Rows are points. Any point is a mix of the corners, with weights that add up to 1. It lies inside the corners' shape when no weight is negative. Is each point inside? If not, which corners have a negative weight?
In the rows, zero is written as 100.

Corners:
(1): [102,129,94]
(2): [5,80,88]
(3): [99,51,93]
(4): [114,86,127]
Points:
[35,75,91] -> inside
[127,78,113] -> outside (2)
[94,114,90] -> outside (4)
[96,58,94] -> inside
[96,97,99] -> inside
[31,96,97] -> outside (3)
[45,77,91] -> inside
[99,122,96] -> inside
[109,86,123] -> inside

Corners:
(1): [110,137,132,86,69,84]
(2): [23,32,112,25,72,99]
(3): [38,32,142,52,123,120]
(4): [45,133,101,156,89,53]
(5): [100,148,99,54,83,83]
(6): [139,96,65,156,104,86]
(7): [136,133,88,134,88,115]
Points:
[124,123,90,136,97,84] -> outside (2)
[54,57,103,61,81,95] -> inside
[55,86,101,116,76,77] -> outside (3, 5)
[86,90,101,88,87,102] -> inside

Corners:
(1): [58,97,95,57,138,5,74,84,49]
(2): [77,114,92,13,92,65,98,137,116]
(3): [43,51,110,70,106,91,70,93,98]
(4): [115,59,145,127,75,147,66,77,17]
(5): [88,106,73,59,139,77,69,38,81]
(6): [94,113,17,81,54,123,141,130,107]
(7): [63,68,151,115,58,120,111,70,66]
(8): [134,92,64,120,16,122,112,117,127]
(9): [89,134,50,146,33,116,92,112,125]
(10): [126,102,100,142,103,136,110,117,157]
Points:
[106,97,99,139,72,121,104,77,78] -> outside (2, 3)
[105,97,87,103,68,127,102,102,112] -> outside (1)
[67,92,85,33,119,36,76,97,64] -> outside (7, 9, 10)
[84,88,108,97,66,106,102,94,91] -> inside
[88,89,96,130,57,132,100,93,105] -> outside (1, 2)
[106,81,109,167,48,145,109,112,105] -> outside (2, 5)
[81,95,83,82,77,94,87,93,72] -> outside (10)

Corners:
(1): [143,91,109,91,117,107,105,129,45,81,114,71,64,55]
(2): [120,111,92,33,83,138,53,122,88,73,131,100,118,142]
(3): [38,119,74,132,115,97,61,109,48,77,107,93,67,104]
(4): [69,47,75,111,87,80,143,166,95,88,84,83,98,35]
(5): [44,128,113,50,118,125,79,120,118,103,101,104,97,91]
(6): [123,60,29,141,94,122,130,78,27,122,122,143,153,138]
(7): [103,96,74,130,82,51,117,111,99,152,57,108,142,85]
(8): [77,77,93,106,155,123,64,140,80,112,129,96,120,86]
(9): [135,80,120,66,92,195,76,77,101,72,111,117,136,65]
(10): [124,90,146,122,70,64,147,107,41,144,118,96,133,79]
(11): [108,109,90,94,102,118,83,99,38,123,166,86,50,35]
(12): [100,93,130,51,89,141,75,103,93,103,131,33,112,124]
(13): [43,122,121,73,70,107,112,74,154,89,112,82,93,69]
(14): [138,65,149,99,67,73,93,60,123,159,71,151,146,111]
(15): [69,177,118,195,105,105,116,116,101,139,80,132,76,124]
Points:
[82,106,98,97,95,113,101,107,85,102,118,89,95,79] -> outside (14)
[103,95,76,145,111,105,110,117,31,113,120,94,93,78] -> outside (2, 5, 13, 14)
[82,107,113,88,101,116,87,116,89,95,113,88,91,87] -> outside (6, 7)
[78,124,111,80,93,114,93,122,95,96,108,83,86,84] -> outside (6, 8, 14)
[98,90,84,111,96,110,107,102,67,108,115,104,108,94] -> inside
[98,105,115,68,101,135,76,90,122,110,96,114,130,121] -> outside (3, 4, 10, 11)
[107,103,98,128,88,100,118,82,70,125,100,123,113,80] -> outside (2, 4, 8, 12)
[92,99,114,91,102,109,89,111,95,107,109,92,103,84] -> outside (6)
[95,93,98,111,95,107,101,104,82,111,105,109,111,94] -> inside
